Every row gives one point. Before rounding, the points of a table are all equally far from one centre. They may lie mostly on one side of it. Where is the centre, to within rounding?

Points:
[[ 65 -53]
 [-13  30]
 [-55  -7]
 [-14  30]
 [-31  22]]
Centre: [  4 -32]

Points, 9 rows:
[[-24 -29  53  -2 -52  11]
 [-60 -28 -19 -39  -2  37]
 [-33  44 -42 -38 -29  21]
 [-81 -37  15 -20 -18   6]
 [-54 -16 -39 -13 -54  48]
 [-45  44 -37  27 -46 -41]
 [-67 -10  19 -44  -3  -1]
 [-29  30  -8 -58 -15   5]
 [-74  45  32 -15 -15  15]]
Centre: [-27   4  -6  19 -12   8]

Points:
[[-27   5  -2 -31   7  18 -87  32  21 -52  54]
 [-62   4  27 -68 -11  70 -17  28  12 -24   6]
 [-26 -22  13  21  32  40  14  14   3 -42 -18]
 [-54  -7   7  -7  19  47 -74  34  10 -45  38]
 [ -9   1  21   2 -37  45   9  44  64  20  74]
 [-61  16  35  -6  36  38 -33   5  45 -10 -13]
 [ 35  29  15  30   2  35  21  26  54 -18  65]
 [-26  74 -28 -32  -4  -4   8  13 -45  -2   7]
 [ 19 -17 -38 -14  13   2  21  58  34 -10  75]
 [-37  16  14 -48  39  18 -22  55   9 -36  74]
 [ -9  14  53 -27   9  66 -23  57  32  -1 -15]
 [ -3  29 -21  -4   4  28 -14  91  48 -11  56]
 [ -6 -21 -30 -32 -13  74 -35  21  41  13 104]
 [-30   5  54 -11   5  55  19  16  29 -51  38]
 [-29  52  33 -52  66  39 -25  12  -8  19  42]
 [-16   2  45 -14  37   3 -48  56  41 -13  30]
 [ 31  27   8  19  77  51 -10  -3   3  15  52]]
Centre: [ -4  12  -9 -19  -2  33 -18   5   9   5  30]

Points:
[[-44 -21  11  19  23 -13 -32  31 -14  26  70 -24  12  25  -8 -30  -5 -21]
 [-27 -12   9  76  20 -35 -22 -34 -31  24  73   3   9 -14  -7 -25  42 -10]
 [-21  34  13  29   2 -27 -20 -19 -25  21 101  16  20 -30 -88 -33   8  -4]
 [-14  13   0  38  41 -33 -11 -19 -64 -15 108 -11  14 -32 -47 -21  -7   0]
 [ -6  29  -8  24  -7 -39   3   2   8 -15  93 -34 -48 -44 -15 -28   8 -71]
 [  1  41  -5  46  19   3 -31 -14  -3 -35  60 -33   9  -7  40 -36  27 -13]
 [  1  47  24  15 -20 -39 -10  21   1  29  71 -25 -24 -78 -28 -29  -4 -33]
 [-16  52   1  42 -13  15 -25  22 -31 -14  88 -25  37 -10 -11 -36   7  15]
 [-21   9  25  22  -8 -29 -49 -24 -43  28 121  -1 -24 -24 -36  17  33 -20]
 [ -5 -10  22  16  12 -63 -18   7 -31 -23 116 -36   6 -51 -33  17 -11 -43]
 [ -3  33   6  -3  -3   5  -6  18 -38   1  81 -41   1 -47 -27  -6  20 -60]
 [-49 -34 -13  -2 -32  37   4   6 -20  -4  93   0 -17 -34  -8  -1 -20 -37]
 [ -5   9   2   8  34 -30  12  -5  18 -19  84 -17 -55 -10 -23 -43 -26 -17]
 [-73  16 -21  45  43 -47  29  10  -9  17  66 -25  18   0  -2 -28   0  18]
 [-34  52 -13 -35  37 -64   1  14 -12 -17  45 -35  -9   4 -30 -30 -17  27]
 [  5 -10 -30   6 -23 -76 -67  -6 -18  -2  48  -6  10   1 -15 -37  38 -14]
 [-25   6  32  29  13 -43  -8  12  40 -15  95 -17   4 -61 -32 -14  15  17]
 [-34  48   2  22 -37  35 -24  -5 -24  16  77 -43  13 -24 -40 -34  23 -13]
 [-59 -35  33  57  16 -44 -17  27  11   4  41  14 -25 -10 -15   0   9 -40]
 [-23  22 -43  50 -15 -24 -66  32   0  22  76 -39 -21 -14 -16  -1  42 -17]
 [ 10  53  23  24 -40  -6 -15  22 -41 -33  63 -29  30  -6  19 -33 -19  -3]
 [-34 -14 -13  32  49 -27  -4 -80   4  -6  76  -5 -34 -33  -2 -32 -19  19]
 [-52  40   0  36  49 -19  -2  42 -29  -1  75 -13   5 -36 -37 -20   8 -28]]
Centre: [-35  29 -16  21 -16 -34 -22 -28  -1  -6  46  -3   6 -18 -15  24 -26 -15]

Points (28 x 24):
[[ -57   13   59  -66  -46  -28  -45   36   16   10   -5  -38  -22   33
    36  -54   58   47    8    8   34   34   34   44]
 [ -17  -23    5  -58  -48  -32  -44  -53   41   29   13  -40  -38    0
     8  -80   28   33   39   -8    2   69   34  -41]
 [ -21  -44    9  -39  -76  -35  -19  -40   17   48    1  -51    7    5
    28  -95   32   54   29   37  -47   34   29    2]
 [ -18   11   -3    1  -38  -40  -31   -6   27   21   16 -103   30    4
    23  -75   -1   10   10    5   17   34   25   -6]
 [ -22    4   60    5  -70   -1  -38   10  -20   40   -4  -45   25   -7
    21  -80    3   64   32   -4    8   29   25   34]
 [ -18   14   16  -28  -45  -30  -18   -4   11  -29   14  -70  -24   -9
    -9  -43   41   59  -26    3   13   29   60  -23]
 [ -36  -19   16  -11  -33  -50  -38  -18   -8  -42   -9    5   -6   49
    -9  -47   19    9    0  -14  -28   67   46    0]
 [ -65  -30   66   18  -57  -20   16  -19   14   31  -41  -50   -1   33
    57  -74   38   20   -2   -3   -2   40   14   35]
 [   9    3   15  -29  -15  -25    1  -58  -37   14   32  -46  -28   17
     4  -70    4   51   25   10   -2    9   42   27]
 [ -48   -7   29  -36  -11  -56  -38  -23  -11   15  -23  -42   32    6
    28  -72   15   47   48   11   13   55   17  -51]
 [ -46  -26   28  -55  -43    6  -51  -28  -27   52  -17  -76  -14  -31
   -10  -44   37   81    5   18  -19   23   41  -31]
 [ -38  -15    1  -58  -41  -24  -45   20    1   22   30  -70   35   -9
    26  -67   20   32   18  -12   51   65   -7   35]
 [ -27    4   23  -25  -68  -24  -12   -3   37   -9   65  -42   11  -21
    22  -60   39   38   33   38    3   39   27   16]
 [   4  -39   30  -48  -32  -56    3  -19   -3   15   -5  -41  -22   42
    18  -59   60   18   -9   11   11   77   23  -16]
 [ -10   19   57   -2  -48  -24   -7  -28   13   27   49  -38   18  -22
    -8  -38   11   38   30    9   22    8   65   19]
 [   7    3   29  -43  -60  -29  -40   -6   39   62   19  -19  -41    8
    29  -98  -10   26   -5  -62  -11   41  -10  -12]
 [ -49  -51    6  -27  -40  -66  -28  -11    1   52   28  -74    7   -7
    25  -48   -2   36  -11  -32  -18   66   38   25]
 [ -16  -49    5  -86  -50  -38  -15  -52   -8   47   15  -60   33  -35
    16  -82    7   37   -2   32    1   21   43   14]
 [ -44   17   10  -11  -71  -30    0   -7   27   15   20  -59   20   25
    12  -46   15   52  -14    5   -6   46   39  -42]
 [ -33  -32   10  -11  -20  -23   19  -25  -31   29    6  -70  -12  -35
    30  -82   22   10   37   25   47   38    5   -7]
 [ -67   26  -18   -2  -10   -8   -7  -15   30   48    7  -82   32   14
    89  -39   37    8   21   -2  -13   14   14   45]
 [   2  -36   18  -43  -45  -43   -3  -29  -17   -4    9  -50   34  -10
    19  -69   16   60   -8   27   24   61    9   31]
 [ -32  -33   42  -51   -5  -10   -1   17   -5   48   14  -11    3   -3
     7  -62   40   55   51   28   11   80   39  -29]
 [ -18    7   24  -91  -45  -26  -48   -9   54   57  -45  -13    3  -17
    -1  -60   40   47   -2   38    5   67   23  -24]
 [ -52  -48   22  -19  -31   -9   -4  -23   -1   -2    8  -82  -12   31
    15  -79   56   68  -11   -7   31   46   31   13]
 [ -43  -43    1  -15  -24  -48   14  -15    9   15   18  -64   -7   -3
    22  -63   43   12   48   63  -18   21   46   35]
 [ -50  -10   24  -34  -66   -2    4  -15   23    7   17  -19    5   -1
    -7  -78   25   68   42    0    3   84    8   -2]
 [ -21  -45   37   -5  -56  -45   -4    7    7   38   -6  -64   -9   -3
    -8  -85   27   44   21    7   -3   51   56  -14]]
Centre: [-30 -29  13 -39 -12   5 -24  -8  25  23 -13 -12   0  -9  23 -34  23  13
   0 -12  -9  -2   8   9]

Points, 29 rows:
[[-37 100   3  31  17  51  -3 -19 -30 -38 -50  -1 -12  32  -4 -21 -11 -35
   12  50  67  -6  15  -9]
 [  1 105 -15  43 -41  84   8  -9  -9 -67 -30   6  -7  34  -1 -21 -15 -49
  -20  22  54  17  32 -13]
 [-17  82  14   9   8  59 -14  -1 -15 -64  -6  27  -1  43 -13 -23  -4 -69
  -26  26  82   0  54  -9]
 [ 25  99  16  57 -10  27  14 -10   3 -36 -32   9  41   9  -4 -33 -33 -61
   -2  23  80 -42  -4 -12]
 [ -2  86  12  -1 -14  53  25 -17 -29   1 -34  -4  -7  72 -23  -7 -21 -58
  -24  18  88 -13   6 -24]
 [-45  96  10 -12   2  69 -16  -8 -10 -27 -26  -5  28  46  18 -14  11 -74
    3  -7  25 -25   6 -12]
 [-11  78 -26  36  14  55   3  15  -3 -48 -62 -18  11  36 -19 -13 -15 -51
   31   6  56 -27   5 -20]
 [ 25  80   7  -4  16  31  -9 -17 -28  -9 -33  11 -29  62  -5 -26 -29 -29
   14  22  91 -36  24  -1]
 [ 16  93  21  -1 -29  31 -17 -23 -29   1 -36  35 -38  33 -19 -22  -2 -29
    6  41  73 -13   8 -54]
 [-13  76  -4  18  -8  64   4  14  -9 -25 -49  13   3  72 -11  -2   2 -18
    1  19  32   7  81  32]
 [-12  84   5  11  10  39 -24 -13 -26 -23 -12 -27  29  85 -15 -16 -34 -39
    4  41  69 -21  12 -16]
 [ 19  76  41  12 -19  81   0  26 -17 -35 -43 -32  -3  10 -17 -16 -24 -17
   -2  12  56  33  56 -15]
 [  1  83   0   3   0  59  -1  -7   7 -16 -32  -5 -19  37 -46  -1   0 -85
  -11  31  70 -10  24  -6]
 [-32 109 -13  38   7  48 -28  -3  13 -34 -39   2  26  43 -11   1 -41 -45
   -8  22  64  -5  16  -7]
 [-29  93  19   8   2  62  35   0 -50 -11 -20 -20  20  31 -48 -21 -43 -47
  -10  24  54 -19  21  18]
 [  4 106   6  39  -3  64   8  -4 -30 -50 -23   6   3  34 -64 -18 -38 -51
   -8  31  44 -12  -8  15]
 [-22  40   3  28   4  43  -7 -10 -45 -52 -51  -6 -16  32 -30 -24 -34 -47
  -11   3  76  21  52  29]
 [-21  71 -21  16  14  52  10  16 -22 -57 -60  10   5  34 -19 -12  19 -65
    8  58  49 -25  29 -16]
 [-35  75  -9   5 -24  48  38 -14 -11 -24 -52 -42  -3  32 -54 -25 -45 -59
    0  11  40 -37  27 -13]
 [ 34  95  -8  37  10  55 -43 -27   6  -7  -8  10  20  48 -18 -13   3 -56
  -14 -17  41 -34   1  -9]
 [  0  94 -24  30  11  86 -10   1 -16 -28  -5   5  23  47 -23  -2 -38 -49
    6  10  26  21  17 -28]
 [  1  96  -3  40  31  50  -3  22  -5 -19 -31   7  -3  15  -8 -18 -57 -45
   -1  17  71   2  45  -5]
 [-22  93  26  29 -10  67  28 -54   1 -48  -9  34 -21  39 -12   1  15 -42
  -47  52  69   3  22 -10]
 [-26 110 -13   2  -4  43  34  -9 -33  -9 -41   7   1  19 -19 -53   7 -53
   -3  34  69 -12  28  -6]
 [-55  62 -21   2  40  50   0 -24 -55 -36 -27  32 -21  40 -20 -11  19 -57
  -17  20  38 -21  10 -31]
 [  5  91 -21  15  24  64  10 -14  17 -42 -54 -14  20  22 -28   2 -27 -66
  -15   5  63  11  23   9]
 [ -1  77 -41  34  22  57 -15   9   2 -11 -49 -24  23  56  -3 -28  -7 -32
    2   5  48   6  36 -13]
 [ -2  95   1  18  -9  51 -27   5  -6 -19 -43  22  10  53   4 -12  12 -15
   38  16  70  -2  31 -31]
 [-13 103 -33  43  -4  51 -19   7 -31 -32 -39  22  -3  28 -37   3 -12 -10
    4 -12  70 -15  43  18]]
Centre: [  3  46   2   0 -18 -13  20   0  -8 -40   5   0   1   9   3   5  -5  -5
 -28   7  12  -5   5  -4]
